Every row gives one point. The points of each table are mixes of a few directions, plus a little noise. How many directions does each table use, and how many do they share? Where both have some left over, give the other angles between the two spaces (their principal angles), to ten degrees, smallest first.
In the rows, 128 means zero.

First (7 x 3):
[[148  92 100]
 [132 164 150]
 [ 79 121 135]
 [165 142 128]
 [127  74  94]
 [157 124 118]
 [ 89 180 171]]
Second, 7 rows:
[[173 187 155]
 [134  96 106]
 [ 92 146 148]
 [137  81  95]
 [115 140 139]
 [145 166 149]
 [ 99  81 104]]
Directions: first 2, second 2, shared 2

First (7 x 8):
[[116 153  96 110 160 104  98 165]
 [ 76  66 192 105 188 115 113 107]
 [182 149 123 167  65 142 144 153]
 [113 121 164  98 162 105 134 114]
 [138 143  71 101 137 119 149 150]
 [124  94 133 160 100 164 133 103]
 [148 168 116 155  85 147 126 104]]
Second (8 x 8):
[[ 75  90 139 147 163 108 111  90]
 [153 179 142 144 107  95 135 115]
 [ 92 124  68  99 152 149 137  86]
 [153 166 151 124 139  74 114 180]
 [162 174 126 109 113 121 141 141]
 [153 142 172 110 129 114 127 159]
 [102  72 134 107 144 174 130 116]
 [135  77  94 185  77 188 130 135]]
Directions: first 5, second 5, shared 4; angles 60

First, 8 rows:
[[150 108 174 130 118 148 129 114 144  46 126 122]
 [126 130 124 128 129 126 128 129 127 136 128 129]
 [ 96 157  60 125 143  99 127 148 105 249 131 137]
 [131 125 135 128 127 131 128 126 130 116 128 127]
 [117 138 105 127 133 118 128 135 120 169 129 131]
 [149 109 172 130 118 147 129 115 143  50 126 122]
 [136 120 146 129 124 136 128 123 134  96 127 126]
 [119 136 108 127 132 120 128 134 121 163 129 131]]
Second (8 x 12):
[[150 107  99 116 116  84  83 128 199 126 124 139]
 [106 145 153 132 142 165 161 127  67 129 134 115]
 [123 127 123 112 135 143 114 120 115 126 140 119]
 [123 120 116  95 140 132  89 117 132 123 146 114]
 [162 118 104 159  94 109 136 134 174 133 108 160]
 [ 90 152 180 137 157 133 173 140  74 129 125 106]
 [116 134 136 120 138 148 133 124  99 127 136 118]
 [154 121 111 153 102 111 136 134 164 132 111 153]]
Directions: first 1, second 3, shared 0; angles 90

First, 9 rows:
[[104  65 122 141 106 149  97 155  87 154 111 153  97 147 145 111 142  90
  145 157]
 [160 148 122 146  99 144  96 129 135 130 169  72 123 133 133 134 122 133
  132 116]
 [184 155  78 158 135 101 113 108 177  78 125  63  96 105  71 134 149 154
  148  95]
 [ 83 140 176  97 174 139 189 116 127 139  96 192 186 125 153 136 114 158
  100 138]
 [ 86 125 143 123 134 123 183 111 104 140 124 200 185 142 155 138 113  82
  114 135]
 [166 141 107 139 125 123  98 129 153 108 134  74  94 115 101 126 138 155
  139 114]
 [ 82  93 158 145 142 190 151 127  97 159 100 182 176 151 178 133 125 132
  125 155]
 [112  85 146  87 103 117  80 178  92 162 133 135  66 133 136  99 129 106
  127 156]
 [176 200 104 119 133  68 146  99 180  83 159  79 129 100  80 142 120 140
  119  84]]
Second, 9 rows:
[[ 95  98 117 102  58 104  90 164 102 127  85 116  53 114 125 101  95  99
  104 159]
 [173 139  63 208 119 121 144  82 138 102 179 118 170 149 111 155 155  58
  170  90]
 [142 123 123 152 148 161 114 125 149 116  99  99 119 121 119 129 143 183
  139 128]
 [149 166 122  91 182  42 183 104 149 112 175 175 158 119  89 138 149  87
  135  92]
 [110 114 155 121  47 191  52 173 106 154 107  54  72 127 170 109  82 173
   98 166]
 [116 118 114 128 176  89 184 104 127 117 120 201 162 131 110 135 154  86
  142 117]
 [ 96 117 171 109 107 170 114 151 102 163 124 132 134 138 174 122 101 148
  105 155]
 [140 138 134 124 164 128 137 122 147 121 123 126 134 121 116 131 143 161
  134 119]
 [129 139 153 117 150 145 134 128 133 139 139 130 149 131 140 132 129 156
  125 126]]
Directions: first 5, second 5, shared 4; angles 40

First, 8 rows:
[[147 115 114 119 130 120 134 132 147 128 134 134 118 128 127 140 119 135
  105 134 126 137 128 133 126 127 120 137 115 122 122 135]
 [142 118 117 121 129 122 132 131 143 128 133 133 120 128 127 137 121 134
  111 133 126 135 128 132 127 128 122 135 118 123 123 133]
 [ 93 153 155 145 125 143 117 121  91 128 116 116 148 127 129 105 144 114
  171 117 132 110 128 117 131 129 143 112 154 139 140 115]
 [122 133 133 131 127 131 126 127 121 128 126 126 132 128 128 124 131 125
  136 126 129 125 128 126 129 128 131 125 133 130 130 126]
 [183  89  86 102 133 105 145 138 185 127 147 147  97 129 126 164 102 150
   61 146 122 156 129 144 123 126 104 154  88 110 110 148]
 [ 29 197 204 174 119 170  98 110  25 129  93  94 183 125 131  63 174  88
  249  96 138  78 127  99 136 131 171  81 200 160 161  92]
 [141 119 118 122 129 123 132 130 141 128 132 132 121 128 128 136 122 133
  113 132 127 134 128 132 127 128 122 134 119 124 124 133]
 [168 100  97 109 131 111 140 135 170 128 142 142 106 129 127 155 109 144
   79 141 124 148 129 140 125 127 110 147  98 115 115 143]]
Second:
[[112 122 141 101 119 160 141 174 102 110 133 153 163 160 143 169 108  86
  120 137 142 119 119 156 187 151 117 130  45 137 148 128]
 [ 78 171 126  98 126 129 106 121 116 142  99 134 145 141 107 101  83 144
  191 139 146 101 158 157 144 114 150 109 128 136 113 115]
 [145 123 101 138 119 116 132 110 144 130 119 145 113 118 135 122 130 131
   90 135 118 142 134 114  89 132 112 112 126 112 134 136]
 [163 111  94 126 126 109 138 126 164 138 131 140  93 115 113 127  99 164
   78 139 126 140 140 141 105 123 110 140 130 120 111 143]
 [108 133 166 166 122 154 129 127  81 112 128 117 155 127 155 125 184  81
  142 108 121 124 104  92 126 146 131 109 141 134 163 118]
 [179  87 128 137 145 113 140 131 160 121 163 108 105 118 135 155 161 135
   94 118 113 154 103 111 124 125 121 163 140 122 119 138]
 [ 88 171 111  83 138 105  95  95 147 147 101 127 137 140 108 102  92 155
  205 142 137 114 162 145 126  98 159 110 139 119  97 113]
 [151 106 157 176 131 139 142 139 110 124 150 101 113 106 129 123 167 129
  105 105 121 130 103 108 122 136 123 150 175 144 139 132]]
Directions: first 1, second 5, shared 1

First:
[[162 137 118 124 129 155 136 191  85 142 103 141 134  83 115 119 125 140
  172  82 139 147 152 183 109 113 142 141 102 136 102 114]
 [202 146 138 147 165 114 136 111 119 102 153 130 158  87 152  91 157 174
  147 158  97  83 125 126 135 162 140 161 111 113 115 147]
 [ 45  76 155 101 117 166  98 114 141 156 137  77 124 183  98 149  77 131
   76 160 138 165 112  54 131 105  91 118 223 179 103 112]
 [128 148 102 163 134 101 120 116 156 139 129 129 105 185 147 177 130  67
  127  83 121 118 129 177 130 154 112 119  78  98 164 148]
 [181 130 113 151 130  89 147 102 122  94 139 131 145 138 148 114 196 165
  120 148 104  65 100 112 138 152 155 136 120 126 162 129]
 [123 108 123 112 128 110 131 132 107 112 116 117 155 108 103  89 131 152
   92 201 115 134 137  72 127 120 137 133 184 141 140 125]
 [ 47 150 128 131 117 121 108  99 195 156 130 140  76 181 140 187  71  24
  118  89 150 171 141 160 133 128  89  92  87  86 149 150]
 [136 129 147  95 105 168 148 159 100 123 116 159 127  59 122  98 137 172
  172 103 159 142 128 139 120  91 158 125 118 144  89  98]]
Second, 9 rows:
[[118  85 116 117 143 158 151 112 115  82  85 147  99 168 139 135 126 122
  148 117 160 174 151 111  98 123 142  72  89 122 159 121]
 [152 144 116 138 129  71 142 135 158 163 182 111 125 132 124 186 163  85
  121 151  85  79 107 114 146 172 142 194 159 132 137 130]
 [ 97 145  99 150 102  58 126 217 129 148 162 134 104 193  92 176  87  84
  108 133 128 139  87 139 146 127 181 146  86 138  98 176]
 [121 175 142 138 119 131  99 203  95 171 180 155 158 131  92  88  61 153
  121 148 111 107  83 182 164 116 148 171 131 117  64 162]
 [ 97 122 136 127 135 187 116 137  91 109  75 139 111 128 139  97  84 153
  150 101 176 180 146 140 108  74 100  73  84 141 126 119]
 [147 155 152 131 166 191 125 106 106 167 130 119 122  74 161 131 127 135
  175 129 121 103 139 133 127 112  57 168 153 151 147  80]
 [154 106 113 123 139 101 158 101 153 120 145 125 118 147 135 172 174  95
  130 144 104 108 131 100 123 174 150 147 145 119 161 121]
 [136  93 122 116 108  97 135  48 179  86  86  90 134  99 148 131 203 129
   97 108 133 132 167  85 108 142 116  87 150 128 161 112]
 [130 128 155 111 109 157  99  93 126 106 106 131 180  79 123  37 128 196
  102 119 133 128 142 148 132 113 116  95 155 105  98 132]]
Directions: first 6, second 5, shared 0; angles 40, 40, 60, 80, 80

First (9 x 32):
[[121 123 127 129 118 125 121 122 132 120 118 134 130 124 128 127 136 138
  118 123 126 131 134 142 132 127 136 135 130 135 136 131]
 [121 122 127 129 117 125 120 121 132 119 116 135 130 123 129 127 137 140
  117 122 125 132 135 144 133 127 138 137 130 136 138 131]
 [185 176 139 117 213 154 190 179  96 195 214  74 113 163 123 140  61  37
  213 176 150  98  72   7  93 138  54  62 114  69  54 105]
 [135 134 130 127 139 131 136 134 124 136 139 121 126 132 127 130 120 117
  138 134 131 124 121 113 124 129 119 120 126 121 119 125]
 [117 119 126 130 112 123 116 119 134 115 112 138 131 121 129 126 141 145
  112 119 124 134 139 151 135 126 142 140 131 139 142 132]
 [ 83  90 119 136  61 107  79  88 153  75  60 170 140 100 132 118 181 200
   61  90 110 152 172 223 156 120 186 180 139 175 186 146]
 [113 115 125 131 105 121 112 115 137 110 105 142 132 119 129 125 146 152
  105 115 122 136 143 160 137 125 148 145 132 144 148 134]
 [161 156 134 122 177 143 164 157 109 167 178  97 119 148 125 135  89  75
  177 155 141 110  95  58 108 134  85  90 119  94  85 115]
 [116 118 126 130 110 123 115 117 135 114 110 139 131 121 129 125 142 147
  110 118 123 134 140 153 135 126 144 142 131 140 144 133]]
Second, 11 rows:
[[152  96 101 162 106  94 136 113 133  74 114 132 182 106 133 123  98 112
  153 115 164  94 103 138 134 112 118  78 154 106  84 153]
 [128 140  87 124 126 129 158 171 101  64 114 110 154 136 105 121 171 116
  157 141 170 134 138 147 150 159 114 115  72 108  88  94]
 [161 134 153 167  75 113 107 115 134 130 139 152 127  82 128 129  84 126
  140  98 142 110 118 113 135 123 176  99 196 127 111 138]
 [114 185 146 120 139 115 118 205 135 111 124  97 126 131 120 126 168 155
  135 139 163 151 162 143 164 190 170 121 106 113  94 114]
 [119  64  98 115 154 118 151  66 122 119 141 153 152 158 134 145 104  98
  148 118 103 111 101 146  99  89  71 137 128 121 163 158]
 [ 95 142 158  88 147 110 111 144 117 142 181 128 119 166 123 157 128 138
  175 129 106 157 145 167 128 176 155 157 130 122 170 140]
 [ 95 116 127 116 239  98 143 134 201 151  87 115 133 166 158 133 155 148
   63 124 131 119 141 131 135 110  86 134 111 108 122 186]
 [132 140 140 118  65 150  98 134  82 130 155 107 127 118 123 117 113 135
  161 163 105 145 121 132 116 148 151 133 125 154 143  96]
 [151  99 128 148 100 162 119  69 130 172 110 142 108 101 145 109  95 122
   79 132  90 109 101  84  96  61 105 132 153 163 149 126]
 [133 147 117 126 106 168 122 149 111 134  99  93 117 117 129  96 155 141
   94 170 121 138 130 105 124 122 115 133  84 154 114  86]
 [129 144 153 124 151 150 145 110 143 181 144 179  63 127 112 150 137 117
  101  80 110 140 148 103 127 117 147 168 149 132 169 118]]
Directions: first 1, second 6, shared 0; angles 80

First (10 x 32):
[[227 145 126 130  96 139  58  91 120 121 105  87 173 129  92 179 115 145
  127 123 148 167 120 115  61 105  74 139 117 131 157 155]
 [ 75 118 124 126 160 149 161 157 149 126 156 137  72 143 135 132 157 143
  144 146  93 125 122 162 208 166 154 109 121 136  95  97]
 [140 152 116 129 114  50 123  95  97 116  83 153 176  87 126  61 101  88
  110 112 172 106 130  69  50  91 142 165 139  95 186 158]
 [125  92 159 124 101 182 145 153 117 165 149 101 148 155 180 162  95 124
  106  99 126 121 156 149 122 105 108 102 148 145  86 123]
 [108 135 114 119 125  88 160 128  94 128 105 123 138 114 175  89  96 101
  108 102 141 115 138 108 111  97 159 134 146  89 146 117]
 [160 135 105 117 139 179 115 141 133 118 142  59  82 165 138 208 139 175
  144 132  86 185 114 179 192 145 117  97 113 121 101  84]
 [113  97 174 143 109 148 124 132 146 156 148 175 165 123 109 112 128 110
  120 132 149  87 145 115  90 129 103 133 136 175 112 168]
 [150 167  76 114 149  97 124 116 111  93 103  85  91 126 134 139 134 147
  140 130 110 171 105 135 162 131 154 129 115  79 155  92]
 [131 100 180 152 117 165  92 124 176 148 159 189 156 126  56 133 160 130
  141 160 142  97 131 123  99 158  81 137 117 202 110 182]
 [ 50 139 107 126 170  82 178 143 134 110 129 171  79 111 134  65 153 116
  139 144 112 103 118 125 186 156 188 134 126 106 133 105]]
Second:
[[137 149  91 155 123 124 186 100 148 109 126  85 141 125 180  82  91  88
   94 136 148 153 120  99 138  79 181 148 128 124 129  93]
 [133 160 162 139 119 152 109 130 143 167 133 141 123 133 173 134  83 105
  135  75 155  81 159 140  97  87 115 134 124 143 141 150]
 [172 145 115 156 119 180 157 106 163 158 137  94 131 127 177 118  84 112
  107 114 149 127 129 132 142  92 164 130 131 130 106  99]
 [140 140 176 125 121 165  78 142 134 181 137 160 115 135 136 165 111 138
  152  78 138  76 157 161 103 123  89 117 125 142 130 160]
 [114  90 111 105 145 101 144 148 116  95 116 137 133 107  64 125 175 157
  127 181  98 161  98 121 153 195 139 126 140 119 105 121]
 [142  81  83 116 135 121 138 117 106  91 130 103 130 134  67 140 193 172
  122 193  89 189  88 127 177 181 134 105 130 106 106  95]
 [ 88  91 122  95 152  74 146 164 113  83 107 157 136  94  55 115 175 150
  132 183  98 152 100 112 139 206 138 137 144 124 111 137]
 [126 169 152 145 103 136  74 101 111 154 145 126 115 176 186 150 103 103
  146  61 152  91 170 140  89  46  76 120 101 134 185 153]
 [145  80 100 111 139 133 136 133 119 108 127 120 129 119  61 144 184 176
  126 186  91 172  92 134 173 197 136 108 138 113  92 104]
 [ 83 174 166 131 123  92 113 139 126 133 121 158 127 129 179 108  82  78
  138  73 160  78 167 115  69  73 109 156 118 147 175 170]]
Directions: first 4, second 4, shared 0; angles 30, 50, 50, 70

First:
[[131 129 125 131 118 136 124 127 131 138 127 139 126 134 139 130 139 130
  137 116 126 123 122 125 131 135 124 135 125 132 116 135]
 [137 131 116 140  89 159 112 123 139 168 124 174 122 149 174 135 169 137
  164  75 120 109 104 115 139 158 112 156 116 146  81 157]
 [125 127 132 125 140 118 133 129 125 116 129 114 130 121 114 126 115 125
  117 144 131 134 136 131 125 119 132 120 132 123 142 119]
 [147 134 101 153  41 197  95 119 152 217 119 229 114 175 229 145 220 148
  207  12 110  86  74 101 151 193  92 189 101 166  24 191]
 [131 129 123 133 112 141 121 126 133 144 126 147 125 137 147 131 146 132
  143 106 124 120 118 123 132 140 121 139 123 135 109 139]
 [136 130 117 138  93 157 114 124 138 164 125 170 123 148 170 135 166 136
  160  80 121 111 106 117 138 155 113 153 117 144  85 154]
 [114 123 149 109 193  76 153 135 110  62 134  52 139  93  53 116  60 113
   69 215 141 159 169 148 110  79 155  82 148 100 205  81]
 [126 127 129 126 133 124 130 128 126 123 128 122 129 125 122 128 122 127
  123 136 129 130 131 130 127 124 130 124 130 126 135 124]
 [118 124 143 115 176  89 146 133 115  80 133  72 136 102  72 119  78 117
   84 192 138 151 157 143 115  92 148  95 143 107 185  93]
 [116 123 146 112 186  82 150 135 112  69 134  60 137  97  61 117  67 115
   75 205 140 156 164 146 112  85 152  88 146 103 197  87]]
Second:
[[134  96 155 167 115 158 139 159  99 143 106 101 161 126 126 109 167 141
  149 127 141 144 136 164 181  92 109 126 197 135 166 103]
 [124 106 147 156 104 132 146 139 147 141 111 113 145 162 152 132 119 132
  135 131 125 143 122 149 152 102 136 118 152 114 129 119]
 [ 98 108 105 148 119 146 158 133  97 119 123 127 162 162 141 151 114 139
  152 126 124 191 118 119 159 124 123 119 143 119 139 126]
 [121 143 114  77 149 106 114 113 114 132 146 130  93  63 111 135 131 128
  109 128 116  99 133 106  60 177 126 152  99 173  92 149]
 [134 110 151 157 110 137 137 143 140 139 112 114 144 151 141 120 134 131
  136 130 132 133 127 153 159  98 129 119 159 116 142 114]
 [157 144 109 181 147 185 114 141  84  81 128 159 180 182  95  93 163 121
  166 117 170 166 136 129 246  73  99 100 153  63 231  94]
 [136 154 137  78 131  76 108 101 191 143 142 134  69  99 137 137  97 114
   86 135 108  63 126 115  39 166 156 141  67 146  62 154]
 [120 162 105  59 149  83 109  93 152 126 156 146  70  79 122 148  98 117
   92 131 107  84 126  89  29 192 145 148  54 159  64 164]]
Directions: first 1, second 4, shared 0; angles 80

First:
[[162 147 172  98 118 134 103 139 156 128 179 118 122 101 101 192 130  98
  123 159 139 184 137  78 152 123 176 142 156 100 125 127]
 [139 102 116 138 139 145 120 161  83 115 125 149 126 106 126 148 119 142
   92 125 152  95 133  86  74  96 120 161 108 158 119  80]
 [132 147 167 100 105 110 118 106 179 145 158  88 132 123 127 151 137 102
  151 157 110 195 130 129 188 151 169 110 166  95 124 188]
 [ 92  85 165 119  84 102 112 126 163 153 117  56 152 150 154 106 132 109
  168 139  89 142 141 145 178 151 153 101 155 118 131 199]
 [135 186 145 124 136 139 132 117 189 116 137 151 119 186  82  97 133  95
  190  99 112 126 130 183 180 164 116  91 131  62 184  92]
 [107 120  45 167 164 126 172 106  57 122  74 172 123 122 166  78 124 189
   86 101 142  70 103 162  59 112  64 136  83 190 102 117]
 [140  82 163 125 115 151  89 192 114 115 141 123 135 122 106 162 116 108
  122 128 141  96 155  65 100  99 148 157 125 129 143  68]
 [149 115 142 121 129 143 109 159 111 119 147 136 125 103 114 169 122 123
  104 139 148 128 137  76 103 104 145 156 128 135 123  94]
 [118 121  77 144 146 118 157 103  78 133 102 143 125 100 165 115 128 172
   85 130 139 119 108 135  87 114 102 139 110 178  89 153]
 [105 175  89 142 145 111 169  71 150 133  98 144 123 167 139  60 138 144
  160 102 106 126 105 219 158 166  87  85 119 114 139 160]]
Second, 9 rows:
[[170 116 157  90 108 119 127  97 122 130 149 123 144 109 106 203 124 120
  101 142 139 161 132 107 124 110 195 115 133 139 104 101]
 [127  82 178 108  89 121 100 143 148 136 134  83 152 142 120 151 124 100
  149 134 111 130 150 112 151 128 175 114 145 119 136 128]
 [167 185 116 135 176 168 104 188 107 106 193 179  79  47 111 186 130 130
   72 171 182 172 122  22  90  95 109 217 138 120 115 110]
 [128 108 132  96  94  81 156  44 128 158 114  82 156 119 160 151 133 144
  114 146 107 179 115 167 153 139 183  80 143 159  78 201]
 [107 208  53 181 197 156 154 146 119 107 115 200  82 134 134  46 137 155
  132 104 144  97 102 159 109 143  19 158 103 112 156 122]
 [143 126 176 113 111 142 104 150 168 117 143 125 138 169  80 139 123  86
  171 109 119 112 151 131 156 136 153 107 133  82 172  69]
 [109 130 111 140 136 123 129 136 119 136 128 117 119 104 158 113 133 141
  117 147 129 143 120 115 126 129 107 149 137 139 112 181]
 [100  94 124 142 114 121 136 123 128 129  86 117 148 179 133  79 123 129
  160  92 105  73 135 179 130 141 112  95 110 133 150 111]
 [ 99 102 104 149 128 121 140 125 111 131  91 125 136 149 149  83 126 146
  135 107 117  86 125 160 114 132  99 117 110 149 130 132]]
Directions: first 4, second 5, shared 4

First:
[[119  87 115 117 133  94 138 140 178 128 157 150 156 142 150 128 123 157
  141 166 129 100  90 125  95 133  87  93 111 129 114  94]
 [148 192 151 137 114 186 122 123  78 104 107  91 121 106  98 144 129  96
  120  87 116 149 186 130 160 118 190 159 150 135 124 162]
 [136  89 106 140 132  98 120 114 172 137 141 150 136 109 153 114 134 152
  115 169 115 126  87 122  88 134 104  75 114 118 110 130]
 [120 153 148  90 132 134 164 191 162 120 136 100 130 165  91 139 101  95
  177  92 184  78 185 130 168  90 138 182 135 140 126  49]
 [150  85  97 137 147  78 127 143 243 169 125 134  92  96 126  81 122 112
  122 153 173 107 125 117 109  82 121  89 116  99 103  80]
 [132 144 145 120 104 135 177 148  86 101 154 115 160 172 115 158 127 124
  192 107 128  91 134 144 146 148 119 180 124 143 129 119]
 [ 88 159 147 124 136 164  93  99  14 135  88 131 101 146 128 138 136 127
   90  89 110 188 134 133 165 156 138 174 146 138 187 184]
 [107 124 133 112 133 139 109 126 132 106 142 143 166 129 150 147 123 161
  106 154 100 134 108 121 103 142 113  90 128 143 122 126]
 [150 120 109 175 124 125 101  70  87 151 101 138  91  86 140 103 156 127
   89 134  97 179 102 129 116 147 142 109 127 106 138 208]]
Second, 9 rows:
[[130  95  98 151 124 121 125 109 135 122 147 149 123 106 113 145 139 122
  135  93 111 201 119 124 130 138 122 130 124 128 124 151]
 [141 103 117 136 141 137 124  99 149 130 142 144 118 123 128 140 117 140
  142 120 147 165 115 110 135 139  95 102 102 116 126 158]
 [133 138 112 136 139 166 115  77 120 108  87 134 120  58 145  71 129 147
   95 120  95 223 153  98 116  88 113  66 128  90 108 177]
 [133 135 126 126 146 113 109 163 132 190 199 144 140 153  82 191 144 111
  169  79 125  72 125 144 166 183 249 204 147 158 162  76]
 [126 149 126 129  94  98 158 117  99 148 117 135 132 135 143 123 148  99
  117  89  79  97 128 162 121 121 151 148 142 123 149  94]
 [137 188 144 105 155 156 127 101 124 164  95 133 130 116 164  74 114 137
  105 139 128  75 162 127 124  86 161  83 132  90 146 118]
 [116 122 178 115  52 111 137 182  63  53  98  40 126 145 108 146 155 131
  120 157  78 109 101 122 126 165  91 190 140 180  86  99]
 [132 112 133 122 143 125 141 123 163 124 126 137 123 165 153 128  96 138
  138 173 194  97 114 127 119 117  54  91  98 118 130 146]
 [107 110 120 132 157 123 116 181 167 112 143 134 139 151 116 134 111 128
  133 183 194 114 134 136 116 113 119 138 139 149 121 132]]
Directions: first 5, second 6, shared 0; angles 30, 50, 50, 70, 90
